Every row gives one point. The window is the flat piece filled in between its corners: a triangle in 3 columns, a solid with four corners in 4, and so on. A path goes straight from each point to the next, and from the last back to the first. List the points from which the path goes on through the window.
In the rows, zero is written as 128.

Window (4 x 4)
[[144  66  99 132]
 [202 141 163 130]
 [121 220 115  83]
 [127 146 144  94]]
Path:
(1): [ 85 205 117 118]
(2): [155 187 100  34]
(3): [120 157  94  59]
(4): [ 92 179 123 113]
(5): [165 109 123 168]
(6): [183 134 152  50]
(7): [197  70 127 109]
(8): [173  76 139 159]
(9): [109 128 107 123]
(10): [110 118  90  49]
(11): [160  80 120  56]
(12): [149 135 131 178]
(13): [124 134 123 144]
(14): [180 152 121  96]
(15): [145 134 114  75]
(16): [105 143 122 115]
Through the window after points: 5, 11

Window (8 x 8)
[[109 156 156  84  89 182 165 141]
 [129 106  75 129 166 142 104  77]
 [120 129  46 176 120 173 104  90]
 [ 94 152 111 131  90  46  83 221]
 [150 149 154 132  89 135 166 106]
 [ 80  98  42 175 158 167 161  43]
 [ 77 117 133 181 121  82  43 168]
 [123 193 161 157 162 111 108 170]]
Path:
(1): [129  87  78 174 179 124 128 151]
(2): [129  85 109 145 152 145 144 182]
(3): [103 139  91 141 132 105  77  95]
(4): [ 97 164 108 111 128 124  85  57]
(5): [138  92 119 192 155 182 155 154]
(6): [114  57  70 171 163 152 144 139]
(7): [ 95 137  75 150 132 145 129  77]
(8): [ 94 127  70 180 142 123 102  66]
Through the window after points: 2, 6

Window (11 x 11)
[[122  48 116 108 180  78 138 124 132 141 105]
 [245 214  63 132  64  61  78 129 118 138 101]
 [ 99 114 151 108 150 154 151 172 114  91 135]
 [168  77 172 180 144 103 153 159 131 119 139]
 [187 209  44 186  93 101  83  81 141  86 119]
 [177 211 111 129 134 116  68 104 182 164 139]
 [ 94  16 160  97 114 114 164 143 170 112 165]
 [ 73 100 160 123 114  85 160  86 117 160 126]
 [ 86  65 151 168 114  99  95 198 136  98 113]
 [111 145 152  76 137 249  26   9  79 190 204]
 [135  88  99 143 127 153 151 156 145 194 133]]
Path:
(1): [101 116 120 126 125  73 145 156 105 146 212]
(2): [141 106 148 121 136 155 107 141 155 135  95]
(3): [155  92 153 122 129 198  90 134 164 123  64]
(4): [136 119 117 130 124 114 115 142 120 129 162]
(5): [ 83 159 116 146 162 102 123 139  70 152 193]
(6): [148  73 169  99  91 129 145 104 198 117  69]
(7): [144  76 178 139  98 152 139 114 123 148  47]
(8): [122  82 118 122 144  84 136 146 154 112 197]
(9): [118 106 107 115 130 111 131 148 101 171 180]
(10): [172 108 123 162 104 138 131 107 194 136  53]
(11): [143 127 123 142 109 127 109 120 147 136  90]
(12): [144 160 109 129 124  50 112 136  88 150 184]
Through the window after points: 5, 7, 9

Window (14 x 14)
[[145 185 143 121  72 165 126  86 154 100 174 160 130 165]
 [139 167 104  87 158 158 112 144 152 119  35  84  76 143]
 [181 102 106 200 139  99  97 134 131  87 179  91 137 155]
 [149 130 147  91 118 123 199 147  56 171  94  83 104  92]
 [ 88 164 118 101 109  48 115 128 159 139  81 156 137 161]
 [108 191  91 120 119 114  63  81  65  88 119 125  89 136]
 [153 133  67  76 127  86 116 106  99 125  96 105  53 187]
 [ 66 157 103 163  52  88 166  95  51 157 124 153  98 153]
 [117 155  61  89 127 121 160 181 133 116 122 109 168 175]
 [147 105 126 145 140  87 104 232 123 151  96 180 172 160]
 [182 150 159  86  90 133 118 150  82 181   7  69 121 121]
 [137  62  99  88 110 163 134 179 137 109 191  57 101 142]
 [126 104 165 161 124 107 132  97 110  75  88 133 160 163]
 [ 87  72  72 115 163 169  61  79 131 157 156 135 130 128]]
Path:
(1): [121 138 121 102 150 129 121 138 122 144 118  89 124 153]
(2): [170  96  99 127  63 123 149 151 121 113  95 127 101 125]
(3): [149 112 104 113 119 141 113 134 121 110 104 127 128 120]
(4): [119 137 118 111 153 122 110 135 133 142 134  83 116 176]
(5): [118 209 147 100 174 130 127 154  68 160 125 121 101 201]
(6): [122  75  70 131  52 111 150 109 147 111  76 113 124  83]
(7): [117 120  57 139  83  96 134 137 108 105 102 114 120 126]
(8): [150 116 180 109 191 138  92 150 100 152 155  92 112 175]
(9): [107 154 143 115 153 119  87 135 147 144 128  90 132 227]
(10): [125 109  85 123 106 111 133 136 102 135 103 157 128  98]
(11): [129 123  73 143  96 114 129 125 137 112 104 156 152 125]
(12): [123 149 162  97 147 114  80 146 129 120 146  89 102 218]
Through the window after points: 5, 9

Window (14 x 14)
[[ 76 126  97 146 150 168 132  29 137 115 137 125  85 123]
 [ 56  49 143 139  98 166 139 117  60 121 133 117 151 102]
 [ 78 105 148 114  84 109  98 145 169 208 106 185 127 162]
 [121 108 111 138 146 109 132 105 164 107 231  86 157 106]
 [159  93 101 147 137 129 135 158 205 112 178 173 122  97]
 [119 175 112 218  93 132 155  75 160 168 113 206 186 155]
 [176 150 187 186  58 109  80  92 158  78  85  98 110  82]
 [190 146 157  53 114 175 109  96 110 148 148 139 101  61]
 [102 144 130 162 165 143  75 156 153  70 152 110 134 103]
 [151 176  36  90 125  79  97 106  74 160 104 188 187 131]
 [113 125 174 134 127 138 125  68  32 135 114 127  52 101]
 [ 65 172 114 154  99  97 173 102 100  87  93 201 164 144]
 [108 112 139 152 185  72  24  55 143 105 110 147 225 153]
 [123  94 154  86 140 130 165 178 153 172  92  99  78 124]]
Path:
(1): [130 118  95 109 113 125 102 118 130 122 117 158 159 163]
(2): [122 149 132 164 136 119 133  92 146 136 145 143 133  48]
(3): [ 92 166 152 121 156 114 154  98  90 143 121 132 155  16]
(4): [119  95  97 151  93 124  71  91 146 107 112 151 133 249]
(5): [150 131  97 154 128 159  83 119  99 115 145 138 131 212]
(6): [ 76 111 149 123 139  70 147 102 163 144  98 131 137  49]
(7): [ 89  71 134 135 159 118 126 123 140 138 111 116  92  41]
(8): [145 135 148 110 111 132 144 144 141 148 118 125 112 161]
(9): [138 107 141 154  92 181 133  31 150 129 171 147 140 223]
(10): [107 131 109 140 143  86 101 145 120 135 103 162 160  66]
(11): [110 133 120 107 142 117  87  99 138 128 145 107 120  56]
(12): [140  96 126 154 120 129 157 134 103 107 153 160 168 225]
(13): [122 126 129 179  69 120 112 110 117  58 118 117 178 205]
(14): [102 133 138 137 154 110 104  78 122 151 115 169 140  97]
(15): [ 84 147 180 149 122 149 134  70  91 162 129 145  87  50]
(16): [172  99 122 127 112 103  96 112  77  73 101 107 101 187]
Through the window after points: 7, 9, 13, 15
